Each row of a before or after table is a point. The points were changed in one or more steps. Then noise was added and the rows were shuffled. The steps act on how far a point lies along the listed directions, d1 being the first. Write out the steps. A step turns or swaps two directions, mirrors them in a line or flattens them onto one, adds a multiple of one to another, or multiplies one. Angles are multiples of 10 degrees, from the lower direction toward the higher: turns from -170 to 170, lines from 10 to 170 but not 90. Use the fewest steps. Two steps may share a direction if one is a turn and the other turns, adds or multiplies; they go together, in the order done. Otherwise the lowest direction goes first.

Directions:
(1): -.48 -.38 -.08
(2): .24 -.18 -.54
(3): -.31 .45 -.29
Before (12 x 3):
.16 .55 -.33

.06 -.13 -.16

.33 .23 -.14

.26 .25 -.12

.11 .62 -.42

-.34 .94 .57

.09 .35 -.19

.48 -.29 .12

-.04 .43 .03

.08 .33 -.36

.36 .27 -.06

-.71 -.35 -.25
After (12 x 3):
.01 .00 -.20

.32 -.41 .08

-.10 .19 -.40

-.24 .27 .02

.01 .02 -.14

.02 .05 -.17

-.15 .29 -.38

.09 -.10 -.16

-.12 .19 -.23

-.65 .65 .52

-.20 .36 -.46

-.10 .15 -.14
Steps: multiply d1 by 0

Directions:
(1): -.32 .20 .42 -.43
(2): -.37 .20 -.55 -.17
(3): -.08 .55 .12 .43
(4): .51 .36 -.12 -.33
Before (8 x 4):
.77 -.11 .44 -.42

-.20 -.07 .06 .17

-.47 .22 -.03 .31

-.35 -.15 .35 -.15

.08 .65 .61 .11

.44 -.07 .53 .63

-.12 .33 -.23 -.51

.22 .17 -.51 .12
After (8 x 4):
.02 .35 .68 -.18

-.44 -.05 .43 -.19

.36 .10 -.54 .19

-.22 -.08 .01 .13

.41 -.33 .42 .59

.67 .02 .62 -.25

-.08 .45 -.14 -.55

-.41 .07 -.11 .10
Steps: multiply d1 by 1.3; turn d2 and d4 by 10 degrees; multiply d3 by 0.4

Directions:
(1): .26 -.47 .29 -.53 .01 .32
(2): -.68 -.17 -.35 -.20 .12 .30
(3): .23 .57 -.21 -.19 -.16 .53
Before (11 x 6):
.04 -.36 .17 -.36 .20 .03

-.12 -.10 -.33 -.31 -.07 .39

.19 -.13 .14 -.54 -.13 .50

.00 -.55 .23 .36 .20 -.53

.00 .10 .07 .03 .11 -.12

-.19 .30 -.37 .59 -.36 -.31

-.54 -.01 -.15 .34 .19 -.34

.00 .83 .01 .64 -.06 .05

-.24 -.18 -.18 -.11 -.01 .48

.54 .75 -.09 .53 -.16 -.22

.03 .94 -.18 -.02 .00 .30
After (11 x 6):
-.07 -.72 .22 .18 .23 -.36

-.43 -.07 .04 -.40 .09 .92

.11 .43 -.32 .27 -.18 -.07

.23 .15 .25 .16 .12 -.37

-.03 .35 -.18 .41 -.11 -.01

.58 .49 .10 .19 -.23 -.13

-.55 -.45 -.35 -.24 -.19 .37

-.08 -.05 .00 -.12 .04 -.02

.03 -.34 -.08 -.71 .06 .78

-.65 -.23 -.13 .09 .27 -.14

-.17 .55 -.24 -.50 .04 .62
Steps: mirror d1 and d2 in the line at 130 degrees

Directions:
(1): -.62 -.09 .53 -.24 .21 -.09 -.05 .48
(2): .53 -.03 -.24 -.53 .09 -.24 -.02 .58
Before (12 x 8):
-.16 -.01 .05 .25 .07 -.15 .06 .10

.03 .12 .09 .27 -.13 .26 -.06 -.08

.48 .06 -.55 .14 -.03 .03 .05 -.16

-.61 .11 .35 .13 -.07 .09 -.04 -.05

-.04 -.17 .10 -.62 .18 -.26 .04 .79

.00 .11 -.13 .16 .02 .16 .00 -.31

.15 -.07 -.41 .53 -.20 .12 .29 -.64

.25 -.09 -.08 .03 .02 -.12 .16 -.05

-.94 -.16 .70 .02 .19 -.18 -.06 .45

.21 .02 -.21 .18 -.10 .09 -.03 -.18

.03 -.02 -.36 .22 -.04 .15 .03 -.21

.03 -.10 .02 .06 -.13 -.06 -.06 -.16
After (12 x 8):
-.06 .08 .15 .24 -.11 .24 -.05 .00

-.18 .11 .04 .04 .11 .11 -.01 -.13

-.30 -.09 .01 .20 .00 -.03 .21 -.10

-.29 -.10 .13 .36 -.06 -.03 .01 -.18

.18 -.12 -.04 -.02 .05 -.16 .14 .04

.37 -.06 -.33 -.34 .03 -.16 .10 .32

-.42 .16 .16 .25 -.17 .15 .01 -.26

-.11 .02 -.04 .29 .06 -.11 .04 .03

-.02 -.10 .04 -.06 -.10 -.07 -.07 -.08

.13 .02 -.21 -.09 .11 -.04 -.02 .22

-.20 -.06 -.19 .07 .04 .08 .08 .01

.00 -.02 .01 .05 -.02 .02 -.03 .08
Steps: flatten d1 and d2 onto the line at 100 degrees

Directions:
(1): .31 -.55 .38 .28 -.70 .03 .17 .01 .00
(2): .33 -.05 -.55 .28 .03 -.72 .26 -.15 .22
(3): -.07 .23 .29 -.32 -.36 -.51 -.63 -.15 .32
(4): -.49 -.22 -.52 -.28 -.42 .01 .07 .53 .19
(5): .39 -.31 -.04 -.86 .11 .08 .25 -.25 .11
Before (14 x 9):
.06 .01 -.41 -.20 -.01 -.32 .03 -.03 .10

-.35 .27 .03 .05 .05 .07 -.23 .24 -.03

.19 .08 .11 -.29 -.09 -.11 -.11 -.20 .11

.14 -.05 .08 .27 -.20 -.41 -.08 -.15 .09

.07 -.22 .06 -.08 -.38 -.09 .15 .11 .13

-.25 .25 -.11 .25 -.06 -.37 -.34 -.06 .14

-.17 .29 .33 .29 .00 .06 -.27 -.15 -.26

.14 .07 -.22 -.09 .32 .07 .21 -.01 -.08

-.16 .10 .36 .14 -.15 .05 -.12 .03 -.12

.15 .21 .05 .20 .15 -.39 -.07 -.29 -.08

-.05 .07 -.07 -.24 .08 -.10 -.06 .00 .15

.14 -.07 .01 .12 -.18 -.28 .12 .02 .15

-.16 .06 .00 .00 .01 .10 -.02 .22 -.11

-.27 .07 -.19 .34 -.10 -.03 -.01 .15 -.06
After (14 x 9):
-.07 .04 .01 .11 -.17 -.20 -.12 .05 .15

.05 -.16 .69 -.25 -.14 .63 -.05 -.19 -.38

.52 -.16 -.43 -.01 .08 -.80 .27 -.37 .26

-.16 -.07 .23 -.13 -.09 .38 -.01 .27 -.19

-.05 .11 -.27 -.36 .08 -.22 .07 .04 .19

.53 -.07 -.20 .35 .00 -.78 .25 -.42 .05

-.12 -.08 .59 -.44 -.06 .58 -.03 .00 -.22

.34 .00 -.45 .00 .09 -.67 .29 -.13 .29

.23 .00 -.72 .40 -.19 -.95 .13 -.07 .25

.39 -.43 -.17 .11 -.39 -.48 .23 -.24 .21

-.16 -.23 .50 -.14 -.35 .56 -.05 .26 -.16

.04 .25 .10 -.07 -.10 -.20 -.27 -.14 .12

.10 -.31 -.24 .02 -.15 .01 .35 .01 -.03

.05 .16 -.20 .47 .09 -.21 .07 .07 -.06
Steps: turn d3 and d5 by -30 degrees; turn d1 and d5 by 130 degrees; multiply d2 by 3
